Each row is a point. To make a cloud, some directions were put in groups of two or more. Within a group, all points are equally far from the middle, so they leave a hole (a ring in 2 directions, a hollow ball in 3). The other directions are filled evenly. Then the cloud was stretched, turned, moved and blurred a little. How many holes are there, and how many directions does each take, smallest first?

Cloud:
[[  22   33   61]
 [ -22    8  -21]
 [ -17   30   64]
 [ -20  -67   39]
 [ -26  -12   37]
 [ -73    1  -19]
 [  -6   34  -13]
 [ -42  -19    4]
 [ -51   39    6]
 [-101  -19   -3]
 [ -13    5  -14]
 [ -42  -36   -4]
 [  51  -23    0]
 [  -7  -40   36]
 [  35   30  -47]
 [  24    9    4]
 [  57   -3   34]
 [ -31   57   35]
 [ -27  -77   11]
 [  22  -55  -41]]
Holes: 0

Cloud (28 x 4):
[[-21  37  -8 -13]
 [-20   6 -31 -27]
 [ 32  62 -31 -10]
 [  8  34  23  55]
 [-19   6 -60  15]
 [ 11   9  22  55]
 [ 53  54 -22 -10]
 [  9 -13 -68 -10]
 [ 65   6  68   1]
 [ 19  44 -60  14]
 [ 40 -36 -33 -34]
 [ 79  -4  18  30]
 [ 71  -2  58 -11]
 [ 78  -8   4  24]
 [ 11 -25  57   3]
 [  0  53  36  31]
 [ 68  49 -12  -5]
 [ 18 -26 -51 -34]
 [ 51  43 -13 -24]
 [ 28  52 -55  12]
 [ 25  61 -28 -17]
 [ 24  59 -51  11]
 [-15 -15 -57 -22]
 [-14 -34  10  24]
 [ 13  44  34  51]
 [ 33  -7 -26 -44]
 [ 54  36 -44   8]
 [ 58  51 -17 -12]]
Holes: 2 (2, 2)
